Every row gives one point. To make a cloud, some directions were put in groups of two or more. Within a group, all points are equally far from the middle, so they leave a hole (a ring in 2 directions, a hollow ball in 3). The other directions are filled evenly. Then the cloud was stretched, turned, moved and blurred a little. How many holes are there, and how many directions does each take, smallest first?

Cloud (21 x 3):
[[ 42   2  -4]
 [-31 -33  22]
 [  4 -51 -56]
 [ -7  -7  46]
 [-19  28 -17]
 [ 26 -21 -34]
 [ 34  13  44]
 [  5 -32  40]
 [  2 -43 -56]
 [-27  13  10]
 [ 26 -22 -35]
 [  1 -24  42]
 [ -3  22  49]
 [ 13 -49  29]
 [ 36   1 -21]
 [-33 -14 -22]
 [-44 -43 -14]
 [-16  26 -26]
 [-25  23   2]
 [ 33  13  43]
 [ 30 -24 -26]]
Holes: 1 (2)

Cloud (29 x 4):
[[ -3 -13  -9  37]
 [ 58   4 -19  28]
 [ 62  -6  -2  21]
 [-22  29   1 -17]
 [ 38   2 -38 -21]
 [ -1 -16  16  35]
 [ 52  10 -38  19]
 [ 19 -34  41  -6]
 [ 23  56  10 -29]
 [  6  50  42 -20]
 [ 13 -27  47 -18]
 [ 36  26  35  19]
 [ 63  -5   3  19]
 [ 14  40 -30   2]
 [  8 -37 -35   4]
 [ 52   5 -44   8]
 [ 40  11  32 -38]
 [ 52  -4  36 -14]
 [  5  41  52 -10]
 [ 10  16  43  22]
 [-10 -25 -25  21]
 [ 23 -39 -36   8]
 [ 36  37 -31 -17]
 [ 36  38  -8 -35]
 [ -3  52  22 -24]
 [-25  21  -4 -16]
 [ 60 -15  11  12]
 [-12 -12  56 -10]
 [ 14 -40 -35   9]]
Holes: 2 (2, 2)

Cloud (50 x 6):
[[ 17 -60 -21 -33  -8  33]
 [  0  40  -9 -38 -19  35]
 [ 36 -30 -33  41  41  -7]
 [ 40 -16   5  -5   9  42]
 [ 25  -8  31 -24  29  32]
 [ 25  -2  12  12  49 -47]
 [ 23  42   0 -11 -53  14]
 [-18 -20  37  36   0  30]
 [ 17 -28  49  -9  12   1]
 [-13 -10 -10  66  38 -22]
 [ 22 -62  20   1  17   6]
 [ -1  24  20  27  -2 -39]
 [ 25  -3  45  -7 -15   2]
 [-23  -1   5 -29  42 -11]
 [ -1  29   9  23 -51  30]
 [  9 -40 -28  27 -32 -34]
 [-22 -45  51   1  -8 -11]
 [ 27  -7  15 -39 -52  32]
 [ 24  36 -37 -10  31  10]
 [ 33 -18  19 -29 -10 -14]
 [ -8  37  31  26  22 -12]
 [ 36  27 -25  20 -52  27]
 [  0  -9  32 -22 -62  28]
 [  2 -54  38  -2  35 -20]
 [-24 -27 -11  51  31   6]
 [ 12 -46  27  12 -36  15]
 [-27  17   8  17  19 -29]
 [ 42 -11 -42  31 -34  13]
 [-34 -44  32  18 -28  29]
 [  2 -28   2  32  61 -51]
 [-11  40  21  32   8 -11]
 [-23  21  39   2   4 -13]
 [ 27 -25  19  24  22  28]
 [ 26 -26 -35  34  58 -23]
 [ 25 -30 -57   4  -4  23]
 [ 39 -39 -33  29  20 -37]
 [  7  19  29 -19  41  30]
 [ 11  -5 -15  60  58 -18]
 [  3 -49 -37 -35 -17  -5]
 [ 51  -6 -40  39 -14   2]
 [ -7 -47 -32 -34 -27  -4]
 [ 41  -8 -56  27 -20 -14]
 [ -4  20 -33   8 -28  43]
 [-21 -12  15 -41  -8  64]
 [ 29 -42  10 -43   6   4]
 [  8 -19  13 -10  63 -33]
 [ 53  23 -27   7   8  32]
 [ 30 -22 -24  56  51 -25]
 [ -4  -5 -18 -10  -1  63]
 [ 13 -66   6  35  15 -29]]
Holes: 2 (3, 3)

Cloud (71 x 8):
[[-31  36  10   8  60  14  24 -30]
 [-17  -3  17 -53  25 -27  -3 -18]
 [ 17 -33  -1 -37 -57  -7 -20 -23]
 [ 74 -39  19  12  -1   5  -1 -18]
 [ 56  11   5  16  18  32  49  -6]
 [ 42  27  36  34   5  14 -18  42]
 [ 52   5 -21  -3  21 -27  23  44]
 [-19 -28 -35  20  -3  19 -18 -54]
 [ 28  13 -10  -5 -51   8  13 -65]
 [-21  14   5  33  45  16   9  48]
 [-12 -25 -10 -23  16  60  44  10]
 [-28  44  12 -14 -14 -10  44 -26]
 [ 11  -5 -32 -43  20 -12  33 -30]
 [ 34  44  -5 -18 -10  28  26 -57]
 [-22   6   5 -36 -26 -23 -14 -57]
 [ 29  -5 -15   6 -10  77  -2 -33]
 [  8  -2   1 -11  20  20  73 -12]
 [-48  20 -23  33   5 -20   7  -7]
 [ -7  76   1 -12  32  12  13 -27]
 [-33 -16 -17  18  41  22  40 -26]
 [ 16 -26  15 -34 -43  -6 -21  27]
 [ 10  14 -42   5 -30 -15 -12  44]
 [ 35  35  32   9  30  -9 -12  61]
 [-14  32 -30  18  57  18  31 -16]
 [ 15  45  19  35  16 -14  40   7]
 [ 24  66  -8 -15  40 -11 -19 -12]
 [-10  41 -27 -32 -26 -23  27  13]
 [ 13  64 -23  44  38   7  10   6]
 [ 44  17 -18 -31 -10 -25  23  45]
 [ 43  22  -5   6  64 -18 -11  27]
 [ 57   7 -58 -12  -6  33   5  11]
 [ -6  31  47  16 -18  -9  13 -41]
 [ 12 -16  31   6 -45  31  10 -37]
 [  6  28  41  -3  32 -46  15  32]
 [  2  34 -30  11  44 -32   5 -22]
 [ -5 -56  32 -19 -20  17  27 -24]
 [ 22 -34   0 -26  33  29  44  34]
 [ 34  13  -1  18  10  -3 -66 -28]
 [ 50  19  35  18  -9 -24 -55  13]
 [ 48  37 -22  41 -35 -24 -12 -24]
 [  3  -2 -27  13  39  76   7  12]
 [ -5   0 -51 -12  16  53 -10  -3]
 [ 48   2 -20  44  -5 -28 -36 -30]
 [-16 -28 -41  41 -29   0   6 -33]
 [  1 -31 -27   4 -46  40  10 -49]
 [ -6  -6  55 -41  30  -7  28 -28]
 [  7 -49  19 -38   2  47   7  19]
 [  7  14   2  14 -35 -20 -64 -12]
 [  1  29  -8 -21 -20  -1  55 -51]
 [-38 -25 -29  -4  15  37  28 -37]
 [ 34  -7  34  57  37  -5  -7 -19]
 [  9  17 -11   1  30 -17 -35  52]
 [  6  -5  23 -24 -11 -12  -2  59]
 [ 33  -8 -27  21 -45  21  11 -57]
 [  6  23 -16 -57  24  -9  22 -29]
 [ 42  51 -33  48   0   1 -31   5]
 [ 45  40  41  27  27 -18   6  32]
 [-15  -5 -12   8  39  21  50 -44]
 [ -8  54 -18 -36 -15 -26  23   6]
 [ 11 -61  20  32 -22  -5   7   2]
 [ 19 -61  31 -19 -36   8   2  -8]
 [ -1  43  21   5   4  41  -3  39]
 [ 42 -48  -2 -31 -24  23  -3  32]
 [ 49  20  31  30  33 -40   9  20]
 [ -5  29  37   7  74  -3  10  23]
 [-27  22  36  36 -17 -11  -6 -39]
 [-13 -13 -32  50 -14  -7 -31 -37]
 [ 16  26  29   5  22 -20  36  47]
 [ 18  -5  -8 -17  66   2  -7  33]
 [ 12  29 -18  47  39  37   9  40]
 [ 18  48 -28  -3  47  21  12 -39]]
Holes: 3 (2, 3, 3)

Cloud (91 x 9):
[[-32 -33  28  14 -45  -4   3  76 -30]
 [ -2 -24 -17 -26 -16   0  -6 -62 -15]
 [ 18   6  50  24  10 -45   9  18  15]
 [ 19 -29 -75  35 -10  -2  37  38 -18]
 [  2  62  42  33 -32  30   4 -23  22]
 [ 11  27  -5  -1 -17  38  30  52  -2]
 [ 52 -20  19   9 -52 -20  13  16 -56]
 [  4  -6 -14 -18  12  28  38 -28   4]
 [ 14  19 -12  31 -19  36  42  -5 -38]
 [-57  -7  25  -6 -21  49   6  15  -2]
 [-13  25  66 -21  -7  30 -18 -56  -7]
 [ 19  -9  16  17   6  -3 -11 -55  75]
 [ 48  15  59 -34   9   9 -25 -53  25]
 [-25 -15  -2  24  11  54   7   0  36]
 [ 68   2  38   3 -15 -26  52 -12  31]
 [ -6  29  25  62 -14  22  15  -6   8]
 [ 51  36  17  20  18  44  38   0 -18]
 [ 67 -17  44 -42  -8  -2  16 -26 -40]
 [ -4 -41   1  58 -44 -12 -15  16   4]
 [ 58 -40  42   7 -26  22   1  15  29]
 [ 38 -45  48  -9 -10  30 -13 -13 -35]
 [-59  -1  -3  10 -18   5  28  -3   2]
 [ 67 -16   4  39  -4  -9  25   9 -20]
 [ -6  11 -23  30 -34 -11 -10 -14  50]
 [ 88 -27  43  -7  -2   4  23  29 -26]
 [-20 -46   3  30 -36 -20 -44 -61  -3]
 [-58  -9  39   8 -42  -5 -45 -16 -14]
 [ -2 -20  41 -41  18  23 -35 -53 -10]
 [-18  11  81 -17  11   4 -17  -2 -31]
 [ 61  36  63   1  18 -17 -12   4  -3]
 [ 55  -8  23  -6   3 -14 -39 -57  16]
 [-20 -18 -18  33  -7  56   6 -39  22]
 [  4  11  10  -6  13  13  29  62  20]
 [ 18 -69  -7  23 -37  -5 -32 -12  16]
 [ 30 -23  79  34 -12 -10 -23 -55   0]
 [ -1  33  -1  38  11  45 -16 -25  13]
 [  9   7  19   4  33  13  54  13  28]
 [-22   9  15  15  13  11  33 -45  24]
 [ 12 -16  50  14 -17  36 -24  47 -35]
 [ 20  47   0  -5  33  35   2  -2   4]
 [ 64  40  32 -55  12  15  23 -57 -38]
 [-44 -14  -7 -22  11  13  -8   9 -40]
 [ -3 -24  21  -5   3  19  25 -11 -43]
 [ 12  30   0  30   9  45   6   4 -21]
 [ 38 -10  23  53  -8 -39  51  10 -15]
 [ 15 -29 -28  24 -17  20  31   8  42]
 [ 35 -52  -5  40  24   6  43  11 -11]
 [ 67  46  19 -15  -3  -3  20   6   0]
 [  5   0 -22  -8 -41  -4  39 -35  -1]
 [-10  40  41  -8 -17 -14  45 -22  20]
 [ 38  32  -5 -40 -14  -9   6 -35  -3]
 [-17 -15  66  45 -51  -5  -8  43  -8]
 [-53 -41   0  -6  -3   5 -19 -16 -15]
 [ 23 -13  44  16  -5 -26  39  64  18]
 [-23 -45  39   4  -3   3 -41   0   2]
 [ 65  14  10  17  18  -9   3 -13  11]
 [-11  10  17  11  15  36  15  63   1]
 [ 56  -1  -9   7 -32 -17  16  32  -2]
 [  7  31 -40   0 -16  16 -11  29   8]
 [ 22 -31  42  35  22 -34  35   1  -1]
 [ 21  -4  10 -13 -52  51  21 -15 -10]
 [ 13  44  29  26   0  14  35 -31  16]
 [-41  19   7 -13  42  46 -18 -29  28]
 [ -1  19  45  11  28  43  11  44  12]
 [-40 -37  11 -42 -45 -30  -4  27 -13]
 [-10 -43  30  38  26 -15  -4   7  60]
 [-24 -69  21 -21  -9  -4 -11  19  -6]
 [-12  40   8 -16 -30  31 -23  13  27]
 [-20  28  22   7  57  24  -1 -20  29]
 [ 50 -33  28 -31 -17  -5   6 -26   6]
 [-23 -22  32 -31 -15   5  -8 -36   3]
 [ 18  18 -37   2  16 -21 -10   0  24]
 [ -2  -3   3  37  47  31   0 -32  19]
 [ 33   4  20  36 -33 -56  32  29  12]
 [ 70  -7  16 -30 -62   0  14  12 -53]
 [ 38  11 -66  -8 -40  47  -9  26 -11]
 [ -9 -40  -5   9  26  36  34 -44  -8]
 [ 30 -26  -8  26 -23 -36   0  14   4]
 [-17 -34  19   6  36  20  -2  22 -15]
 [ -8  -8  23 -13   6  69  12  -7 -28]
 [ 25  39  34  16 -29  29  11 -63  15]
 [ 35  20  38  32  28  13  22  10 -15]
 [ 34   0  37 -48 -18 -17  29  65  17]
 [ 42  55  57 -62  30  31  28 -27 -20]
 [-22   4  42  52   4   7  41  -5  40]
 [ 58  18  34  19  28 -24  38 -17  34]
 [-51 -13 -20  27  -4  19  22  13  25]
 [ 29  41  48  -9  12  49  33  43   5]
 [ 66   7   3  -6 -13 -26  35 -11  17]
 [  7 -61 -56  30  13   3  27  22 -23]
 [ 28 -30  15  41 -37 -52   6  -8   9]]
Holes: 1 (3)

Cloud (92 x 9):
[[  6  32   4 -30 -37 -59  14 -57  40]
 [-27   6 -34   2 -37 -29 -27   6   8]
 [-63 -20  37 -22  -3  16  53   1 -51]
 [ 22 -18  69  27  20  46  10  43 -17]
 [ -7  -2  44 -11 -31 -37 -27 -48 -14]
 [ 42 -29 -15  12  29  -8 -78 -29 -43]
 [ 12  42 -66   1  -7 -38 -27   5  35]
 [-34 -25 -21 -11  18  -5 -22  28  -2]
 [ 52 -23   4  61  13 -44 -19  10   9]
 [-47 -32 -42  18  41  12 -26  26 -26]
 [ 51 -35  10  12 -23 -46  -3  17  -3]
 [  0 -15  66 -28 -14 -35  16  -6 -49]
 [ -1 -16 -16 -52  48 -57  21 -35  -4]
 [ 30 -28  54  20 -24 -29   9 -12  36]
 [  2 -33  31   6  22  35 -10  50 -20]
 [  8 -14  34 -32  -6 -28  39 -15  49]
 [ 31 -23  47 -20 -27 -23  26 -15  50]
 [-28 -15   7  -6 -17 -40 -53 -22 -26]
 [ 26   4   6  19 -13   9  11  20  53]
 [ 25 -53  13 -22  24   3  22  10 -27]
 [-30  12 -36  27   2 -21  15  12 -35]
 [  3 -22 -12 -66  35 -59  -3 -42  18]
 [ 64 -13  18 -29  24 -34 -31 -46  41]
 [ -1 -63  51  55  -5 -31 -56 -11   1]
 [ 74 -21  29  31  40  -2 -37   5 -23]
 [ -5  27  22  -7  -5  -5   1 -19 -22]
 [ 60  16  12 -11 -14 -15  26  -1  19]
 [ -5 -29  31 -50  12  -6 -26 -25  17]
 [-14  34 -24  -7  21   5 -39  -3 -16]
 [ -1  35 -29 -34  17 -33 -45   5  44]
 [-29 -36 -16  32  56  11 -79   6 -32]
 [-36 -36  20 -13  -9 -10  -3 -36  29]
 [-36  -2 -31 -13  32 -20   3   1  -8]
 [ 53 -19  81  16  23   4 -33  -9   6]
 [ 10  25 -11  29  11 -44 -28 -43 -10]
 [-42 -11  22  15  25  21 -26  21 -37]
 [ -8  40  -4 -37   6   9  48   8 -17]
 [  0  26  21   1  47  10   0   4   6]
 [  4 -37  14   1  55  37  -1  21 -49]
 [ -7 -10 -35  34  -5   4  -7 -24  20]
 [-21  -7 -14 -69   5 -53 -32 -38   8]
 [-29  12 -37 -15   4 -59 -30  -5  35]
 [ 50   1  19 -10  23  -9 -10   7 -66]
 [  0  33   0 -29 -19  14 -23  28   2]
 [-41 -17  21  -8  21 -28  -7 -30 -38]
 [ 19   8  35 -33  29 -15 -49 -16  40]
 [ 34  28  38   8  14 -13 -12  24 -34]
 [ 25 -22   3 -42 -13  11  60 -23  -7]
 [-12  12  23   7 -31  12  12 -10 -23]
 [ 28   2  15 -48 -34 -21  30 -34   6]
 [-35 -31   9  30  33 -19 -60   1 -23]
 [ 58 -30  -1  17 -15 -56   0  16  20]
 [ 45  40 -35  48  30  16 -68  -1   8]
 [-24  11 -46 -10  -2 -22  34 -12 -30]
 [ -5 -25  32   3  30 -25 -78   2  -7]
 [  7  25 -44   1 -25   0  -1  48   7]
 [ 65 -36   2  -4   3  -7 -29  39  -2]
 [ -4 -64  27 -17  -9 -46   8  -7  11]
 [  0 -35  30  35  -9  16   4  22   5]
 [ 25   0  35  -3  22  18  10  18  24]
 [ 27   2  10  -8  24 -41 -52  40 -25]
 [ 59  13   2 -16  -5 -45 -32  57  -7]
 [ 39  43  10  18 -18 -10  -8 -30  48]
 [-30  18  28 -18 -44  13  24  -7 -12]
 [-30 -30  27  19  18   7 -25 -10  -3]
 [-28  -6 -19  10  -4 -24 -37  11 -34]
 [ 32 -40  56 -31 -16 -44 -43  15  49]
 [-27  -8  10  14  -3 -46 -50  18   2]
 [ 44  38 -57  -9  20 -50 -47  -9  20]
 [ 49 -41  89  19 -33 -24  15  -5 -17]
 [ 10  53 -13  58 -11 -26 -12   1  26]
 [ 42 -22  -6  41  32  -8 -26  -8 -17]
 [-64 -10 -24 -27  -1 -20   9 -21  24]
 [  0 -12  48  32  -2 -16  19  20  34]
 [ 39  -1 -57  15  31   4  33  18   3]
 [ 16  31  44 -26  25 -41  -8 -27  32]
 [-52 -15  10 -11 -27   0  26  55 -17]
 [-34 -46  20 -40  11  19  52  30 -45]
 [-21 -18   9 -46  14  -6  32  22 -56]
 [-13 -37 -21 -23  33 -26   5   3  -6]
 [-11  54 -51  56   7   4 -24   8   8]
 [ 41   4   1  57 -12 -59   4  -5  14]
 [  3  11  51 -19  33 -15 -53 -25 -10]
 [  0 -41  41  23 -17 -57 -16  46  30]
 [  8 -24   6 -31  12 -69   0  14  21]
 [ 39  33  31 -46 -21  15  37  37 -15]
 [-58  -2  27 -33 -22   4  35 -15 -32]
 [-40   9  36   2 -14  -1  50  12 -37]
 [-28 -26  63 -13  -4 -15 -41 -12   2]
 [ 41 -22  -1 -19  18   0 -38 -38   7]
 [ 54  15 -26   5  12  17 -35  13  16]
 [ -5  13 -55 -14  21   5 -24  49 -39]]
Holes: 1 (2)
